Each row is a point. A path goes straight from each point to the next, and from the last back to the first. The post is the endless flat space through its rows: a point in 2 columns, a line in 3, a plane in 4, and so on, so that a path can go around it. How many times does the path go around the post? Going back the other way cancels.

Post (1 x 2):
[[8 4]]
Path (26 x 2):
[[ -9  33]
 [-51  14]
 [-10 -33]
 [ 31   1]
 [ 25  25]
 [  2  64]
 [ -6  23]
 [-36 -10]
 [-29  -3]
 [ 10 -25]
 [ 28   0]
 [ 21  19]
 [-12  14]
 [-24  -9]
 [ 26 -18]
 [ 37   2]
 [ 32  49]
 [-32  40]
 [-28 -20]
 [ 27 -17]
 [ 56  10]
 [-17  56]
 [-22  -1]
 [ -2 -41]
 [ 53 -24]
 [ 31  25]]
Times around: 5

Post (5 x 6):
[[ 40   5  18  -5  21 -28]
 [-27   0   8   4  -3   3]
 [ -2  12   9   3 -21  30]
 [ 34 -20  13 -28   2 -54]
 [-34  19 -27  22  -4  46]]
Path (29 x 6):
[[ 10  -9  21   8   8  16]
 [ 31   6  41  12  -8  -5]
 [ 28  46  33  26 -31  33]
 [  7  -8  38 -33 -11 -45]
 [ 39   0 -21 -28  38 -13]
 [ 34  -9   6  -3  25   7]
 [ 17   4  15   7 -31  31]
 [ 22  36   1  24 -22  34]
 [ -7  37   4  33  40 -10]
 [-14  -3  -7  11   2 -11]
 [  0  13  12  25  -9  53]
 [ 16 -17  14 -39 -26  14]
 [ 14 -11  24 -30  13 -43]
 [  0  12 -60   3  31 -26]
 [-31  11  -7  25 -24  37]
 [ 28 -24 -21   8  33 -43]
 [ 75  19  -2  -6  18  21]
 [-18   5  -7 -18 -28  32]
 [-29  12  16  -6 -24  -3]
 [-11  51  -2  43 -54  95]
 [-25 -12   9  24   0   1]
 [ 66 -27 -10 -35 -12  -5]
 [-26  12  -7   8  77 -10]
 [ 46  24  10 -13  18 -15]
 [-57 -15  35 -19 -80 -12]
 [  2  27 -15  32  -7  48]
 [ 37 -14  13  -3  -4   8]
 [-55 -37 -35 -28  -6 -18]
 [-18  16 -41  -3  28  38]]
Times around: 2

Post (8 x 9):
[[  9 -27  21 -48  29 -40  18 -29 -43]
 [ 10   0 -14   0   9   7   1  28  34]
 [-25 -26  -3  16 -19   4  33  40  21]
 [-26   4  16  -7   1  -6  20  39  -9]
 [ 38   2  -1  -3   7 -36 -11  47  37]
 [  8  11  11  22  14 -25 -11   5  -7]
 [ 32 -11   6  -6  31 -21  45  18  12]
 [ 20 -15  18   0  17   5 -12 -13 -58]]
Path (23 x 9):
[[ 28  -7   9  45  -8 -65  23 -34 -54]
 [ 47   0  -5  10  31 -18 -39   6 -59]
 [-17 -23  10  21  30  22  -2  32   2]
 [-23  12  33 -25  -5 -27  31  15  18]
 [ 16 -24 -32 -49  18  24  57 -53 -11]
 [ 10 -17 -62 -53   9  -2  -1   6  38]
 [ -4  65   6  19  13  -6  22  12 -18]
 [ -6 -27 -26   4  -5 -17  32  30  21]
 [-17  -5   8 -17  11 -26  -6  51  21]
 [ -7 -15  30 -24  10  -9  31  31 -16]
 [ 54  -5  17 -33  33   2  21   7 -30]
 [ 20 -35 -43 -77 -15  44 -41  30   0]
 [ 50 -24 -19 -25 -10 -31 -32   9 -16]
 [ 19  27   0  44  33 -50   1  40  12]
 [-21 -21  26  13  18 -42  37  56  65]
 [-29  25  31  20 -10   0 -14  46 -13]
 [-16 -31  22 -14 -13 -12  40  -3  41]
 [  9  19  14 -50  -2 -30 -13  46 -15]
 [-27   8 -12  -3  15  -8   2  11 -22]
 [ 19 -22  12  29  27  14   9  28 -66]
 [  8 -15  46  11  34 -94  44  20  29]
 [  4  75  44  37  50 -32  31   2 -25]
 [-36 -11  20  -4   5 -17  60 -23   8]]
Times around: 4

Post (11 x 12):
[[ 10 -22 -17 -15  20  39  -7  11  16  12 -25  28]
 [-28  -7 -17  -4  12 -15 -31  20  25 -26  29 -15]
 [ -7  -7  53 -28   1 -16   4 -46  -8   2  17  23]
 [-24   4  15 -15 -13  56  28 -48 -24  21  -9 -22]
 [ 20  20  57  16  -8  32   7 -13 -36  -3 -17  25]
 [ 28  17  27  -7   1  15   2 -34 -20 -14  12 -61]
 [ 15  -3 -15 -27   1 -43  23  13  -5 -37   0 -35]
 [ 13 -18 -61 -18 -11 -47  29 -12  23 -55  14 -29]
 [  3  -4   7  18  13   7 -19  16 -14  16  14 -31]
 [ -3   8 -29 -21 -14  14 -24  24   2  18 -10  -1]
 [-20  -1  25  -6  -4  13   6 -17  32  23   3   4]]
Path (29 x 12):
[[ 28  38  -8  47  21  41 -15   6  29  28  -1 -44]
 [ 19 -16  31   7  28 -10  17 -33  -2   0  37  15]
 [ 29   7  -9 -21  37  10  33  25  -8   6  11 -35]
 [ 41   5  -9 -20  24 -31 -26  19 -42  27  24 -50]
 [-54  24  31   7 -19  34   4 -23  44  16  -8   9]
 [ 28 -30 -37  -6 -24 -20 -16 -26  -8 -55 -13  56]
 [-70 -31   1 -20   2 -20   8   5 -10  11  -9   0]
 [  1  23  53  12  54 -16  21  47  14  33  -7 -31]
 [ 60  23 -19  75  23  19  17  22 -60 -41   6   2]
 [-18   5  26  -1   2  31   7  -4 -13  19 -47  22]
 [-62 -25   5   1 -40 -11  29  12  -3  -5 -41  19]
 [ -2 -18  62 -11 -26 -18 -55   2  -6 -27   4  75]
 [ 37  28 -22   4 -30  39  36  10 -20   9   2 -32]
 [-17   4 -11  -2   6   7  22  37  33 -22 -15  36]
 [ -6  35  16 -13  -5 -27  24 -19  29  32   8 -17]
 [-13 -30 -56 -21   5 -75   7  31  17 -52  -3  -7]
 [  3 -30  27 -59  -5  22   9 -62 -35  29 -15 -45]
 [-19 -20 -54 -21 -37  59   3 -33  66 -15 -39  30]
 [-11  14  40  53 -22  -7 -12  36   6  10 -25  47]
 [ -2  47  -6  38 -13  21  12   7  10 -28  -6   5]
 [ 11  33  32  -2 -18 -30  27  -5 -13 -14 -25 -36]
 [ -7   3  25  44 -33  74   5 -20 -19  -4 -40   7]
 [  1 -10  -7 -24 -17  -4 -31 -10 -19  25  19 -47]
 [-31 -26  44  40 -22  70 -15 -69  -5   2 -11  13]
 [  9 -45 -36  34  33 -64 -20  32   3 -67  21 -44]
 [ 14 -20   3   8 -60 -61 -14 -21   2 -60 -12  72]
 [ 61   0  17  11 -13  39  47  28 -35 -45 -42 -31]
 [ 43  12  31  43   8  -8  62 -13  23  -4  32  -5]
 [ 24  11  12 -14  18  28  34 -35  20  21   3 -17]]
Times around: 2
